Rows are points. Each copy is the shape, with its points in the same order, stretched, turned, moved and blurred by noise. Say if it was mirrored as well.

Shape (8 x 3):
|   2 |   8 |  43 |
| -20 |  37 |  49 |
| -15 |  -7 | -24 |
|   6 | -18 | -21 |
| -17 |  45 |   7 |
| -29 |  29 |  -5 |
|  14 |  -3 |  52 |
|  24 |  10 | -13 |
Copy 1 (8 x 3):
|  26 |  37 |  11 |
|  25 |  58 | -20 |
| -22 |   1 | -19 |
| -13 | -13 |   1 |
|  11 |  25 | -45 |
|  -8 |  25 | -44 |
|  34 |  35 |  29 |
|  16 | -21 | -10 |
Copy 1 is: only turned
Copy 2 (8 x 3):
|   0 | -32 |  43 |
|  33 | -60 |  37 |
| -14 | -15 | -36 |
| -28 |   2 | -19 |
|  40 | -34 |  -9 |
|  24 | -39 | -24 |
| -14 | -26 |  65 |
|   5 |  19 |  -7 |
Copy 2 is: mirrored

Shape (7 x 4):
|  -2 |  -9 |  30 |   3 |
|  53 |   0 |   1 |  29 |
| -12 |  42 |  27 |  13 |
| -23 |   2 |   5 |  11 |
|  17 |  -2 | -31 | -18 |
| -34 |  -3 |  -5 | -46 |
|  26 |  22 | -25 |  41 |
Copy 1 (7 x 4):
| -25 |  16 |  -9 |   7 |
|  22 | -15 | -16 |  36 |
| -30 |  13 | -54 |  20 |
| -13 |  23 | -29 | -10 |
|   1 | -29 | -22 | -19 |
| -41 |  -5 | -19 | -44 |
|  35 |  -6 | -47 |  15 |
Copy 1 is: mirrored
Copy 2 (7 x 4):
|   3 | -12 | -14 |  38 |
|  49 |  32 |  30 |  34 |
| -37 | -15 |  34 |  21 |
|   1 | -24 |   2 |   5 |
|  11 |  46 |  -6 | -19 |
| -37 |   6 | -39 | -14 |
|  33 |  15 |  52 |  -9 |
Copy 2 is: mirrored
Copy 3 (7 x 4):
| -11 |   1 | -39 |  -4 |
|   6 | -42 |  -4 |  54 |
| -37 |  32 | -54 |  38 |
| -42 |  20 | -14 |   0 |
|   4 |  20 |  42 |  25 |
|  -8 |  68 |  11 | -28 |
| -33 | -21 |  13 |  70 |
Copy 3 is: mirrored

Shape (7 x 4):
|   8 |  -2 |  -6 |  31 |
| -15 |  -1 | -20 |  52 |
|   8 |  -8 | -20 |  20 |
| -23 |  42 |  61 | -16 |
| -28 | -32 | -21 |  22 |
|  18 |  12 |  19 | -32 |
| -12 |  38 |   9 | -31 |
Copy 1 (7 x 4):
| -24 |  21 | -19 |   1 |
| -54 |  25 | -17 |   5 |
| -22 |  18 | -18 | -12 |
|  21 |  18 |  31 |  53 |
| -49 | -17 |  -6 |   0 |
|  29 |  11 |  10 |  -2 |
|  23 |  25 |  36 |   1 |
Copy 1 is: only turned
Copy 2 (7 x 4):
|   9 | -15 |   3 |  28 |
|   4 | -30 | -12 |  44 |
|  14 |  -9 | -14 |  18 |
| -68 | -22 |  32 | -11 |
|  11 | -41 | -30 |   2 |
| -17 |  21 |  10 | -22 |
| -58 |  -6 |  -7 |  -9 |
Copy 2 is: only turned
Copy 3 (7 x 4):
| -21 |  31 | -26 |  12 |
| -16 |  39 | -67 |   5 |
| -17 |  29 | -21 |  -4 |
|  33 | -63 | -14 |  64 |
| -38 |   9 | -53 | -28 |
|  13 | -29 |  37 |  18 |
|  53 | -38 |   2 |  15 |
Copy 3 is: mirrored
Copy 4 (7 x 4):
| -27 |  -1 |  13 |   3 |
| -41 |   5 |  18 |  35 |
| -19 |   7 |   0 |   0 |
|  54 | -21 |  64 |   7 |
| -23 | -22 | -14 |  36 |
|  40 |  -4 |  12 | -38 |
|  56 |  12 |  19 |  -2 |
Copy 4 is: mirrored

Shape (12 x 6):
| -33 | -28 |  21 | -24 |  37 |   7 |
|  17 |   4 | -13 |   1 | -56 |  11 |
|  17 |  16 | -40 |  -7 |  17 |  -1 |
|   4 | -23 |  -3 | -24 |  46 | -20 |
|   6 | -42 | -51 | -11 |  34 |  29 |
|  16 |  11 |  17 |  -8 |  42 |   7 |
|  16 | -24 | -17 |  -2 | -12 | -23 |
| -30 |  26 |  19 | -23 | -28 |   7 |
|  20 |   5 | -34 |  57 |   8 |   2 |
|   4 |  24 |  -9 |  69 | -26 | -28 |
| -20 | -75 |  25 |   2 |   9 |  -3 |
|   1 |   8 | -11 |  30 |   1 | -21 |
Copy 1 (12 x 6):
| -39 | -22 |  35 | -35 |  -3 |  -5 |
|  35 |  36 |  -3 |  -4 |  44 |  10 |
|   6 | -13 | -23 | -18 |  57 | -18 |
| -13 | -49 |  24 | -27 |  17 |   0 |
| -37 | -42 | -18 | -25 |  21 |  25 |
|   1 | -20 |  -2 | -37 |   6 | -32 |
|  23 | -12 |   9 |   1 |  28 |  24 |
|  -6 |  59 |  32 | -27 |  28 | -29 |
|  11 | -12 | -60 |  30 |  29 | -11 |
|  37 |  24 | -34 |  65 |  18 | -29 |
| -24 | -38 |  39 |   2 | -35 |  38 |
|   6 |  -2 | -18 |  27 |  24 | -12 |
Copy 1 is: mirrored
Copy 2 (12 x 6):
| -68 |  -4 |  17 | -17 | -53 | -11 |
|  24 |  41 | -28 |  21 |  -5 |  27 |
|   4 |   3 | -29 | -32 |  16 |  12 |
| -22 |  -8 |   1 | -54 | -35 | -29 |
| -48 |  27 | -52 | -22 | -28 | -15 |
| -21 | -10 |  15 | -16 |  11 | -30 |
|  20 |   8 | -23 | -26 | -39 | -11 |
| -22 |  24 |  24 |  10 | -11 |  44 |
|   1 | -40 | -37 |   3 |  20 |   1 |
|  28 | -64 | -15 |  17 |  21 |  34 |
| -46 |  -5 |  -6 |   2 | -95 | -35 |
|   3 | -38 | -13 | -10 |  -7 |  18 |
Copy 2 is: mirrored

Shape (11 x 8):
|  -6 |  -4 |  11 |  11 | -33 |  39 |  19 | -10 |
|  45 | -15 |   1 | -42 |  30 |  -3 | -26 | -12 |
| -43 |  19 |  32 |  10 | -31 |  11 |   5 | -33 |
|  -1 |   8 |  40 |  42 | -47 | -11 |   4 |   6 |
| -26 | -50 | -13 | -56 |  -6 | -56 |  -6 |   9 |
|  34 |   3 |  -5 | -11 |  24 |   4 |  36 | -28 |
|  19 |  -9 | -45 | -16 |   4 | -28 | -17 | -20 |
| -41 | -39 |  13 |   8 | -19 | -23 |  -7 | -31 |
|  12 |  44 | -13 |   6 |  20 |   7 |  21 |  -7 |
|  12 |  -1 |  26 |  20 |  27 |  25 |  35 |  -6 |
|  -2 | -60 | -11 |  -7 |   0 | -33 | -75 |  45 |
Copy 1 (11 x 8):
|  -7 |  -4 | -14 |  31 | -18 |  24 |  -7 | -35 |
|   9 |  53 |  -7 | -11 |  -9 |  30 |  15 |  11 |
| -14 | -23 | -25 | -13 | -35 | -11 | -16 | -48 |
|  21 |   9 | -12 |  33 | -20 | -39 | -23 | -43 |
|   5 |   1 |   6 | -21 | -14 | -12 | -26 |  60 |
|  33 |  13 | -11 |  12 |  -7 |  26 |  33 |  -5 |
|  10 |  25 | -33 | -11 |  12 |   4 |  22 |  17 |
| -25 |  -9 |   5 | -10 | -28 | -19 |  -5 |  -3 |
|  36 |   0 | -23 |   1 |  15 |  16 |  21 | -40 |
|  27 |  -1 |  34 |  21 |  -6 |  14 |  23 | -35 |
| -29 |  37 |  46 |  -3 |  25 | -32 | -31 |  27 |
Copy 1 is: mirrored
Copy 2 (11 x 8):
|  22 | -14 |  31 |  47 |  -4 |  10 | -10 |  17 |
|   1 | -15 | -38 | -35 | -22 |  37 |  18 | -21 |
| -37 | -31 |  22 |  49 |  24 |  -5 | -21 |  37 |
|  -5 | -37 |  40 |  17 |   2 | -50 | -26 |  31 |
| -39 | -17 |  18 | -53 | -56 |  29 |  -6 |  42 |
| -11 |   8 | -18 |  21 | -19 |  -3 |  39 |  -4 |
| -41 |  -5 | -15 | -10 | -34 |  13 | -18 | -25 |
| -61 | -54 |  46 |   2 | -16 |   1 | -13 |  26 |
| -16 |  24 | -21 |  29 |  11 | -18 |  12 |  -8 |
|   2 |   0 |  17 |  24 |  12 | -14 |  35 |   6 |
| -14 | -29 |  46 | -81 | -44 |  26 | -32 | -22 |
Copy 2 is: mirrored
Copy 3 (11 x 8):
|   0 |  38 |  36 |   2 |  21 |  24 |  33 |  35 |
| -14 |  15 |  24 | -17 |   4 | -12 | -20 | -59 |
|   3 |  32 |  30 |  -2 |  13 | -18 |  19 |  57 |
| -19 |  15 |  51 |   4 |  37 |   7 | -15 |  59 |
| -63 |  -8 |  12 |  27 | -48 | -39 | -13 | -35 |
|   8 | -10 |  29 | -14 |  23 |  -7 |  34 | -22 |
|   7 |  -5 |  35 |  14 | -23 |  -7 | -23 | -38 |
| -30 |  19 |  62 |   1 | -35 | -23 |  -2 |  31 |
|  35 | -13 |  -4 | -13 |  28 |  -1 |  16 |   0 |
|   0 |   1 |  24 | -39 |  28 |  15 |  36 |  10 |
| -51 |  11 |  27 |  -3 | -44 |  18 | -83 | -22 |
Copy 3 is: mirrored
Copy 4 (11 x 8):
|  29 |  14 |  24 | -44 |   1 |  -1 |  18 |  -7 |
| -15 | -32 | -63 |   1 |  42 | -16 | -22 | -11 |
|  -7 |   0 |  51 | -31 |  -8 |  10 |   2 | -41 |
|  18 | -22 |  92 | -22 |   2 | -27 |   9 |  -5 |
| -75 |  21 | -13 |  14 |  16 | -30 | -57 |  23 |
|   3 | -45 | -53 | -15 | -13 |   1 |   1 |   0 |
|  -5 |  -6 | -43 |  44 |  11 |   0 | -41 |  13 |
| -39 |  28 |  31 |   0 | -14 | -41 | -15 | -29 |
|   6 | -40 | -28 |   3 |  -3 |  39 |  22 |   0 |
|  -5 | -35 | -12 | -34 | -18 | -17 |  50 | -17 |
| -47 |  49 |   4 |  49 |  73 | -71 | -14 |  15 |
Copy 4 is: mirrored
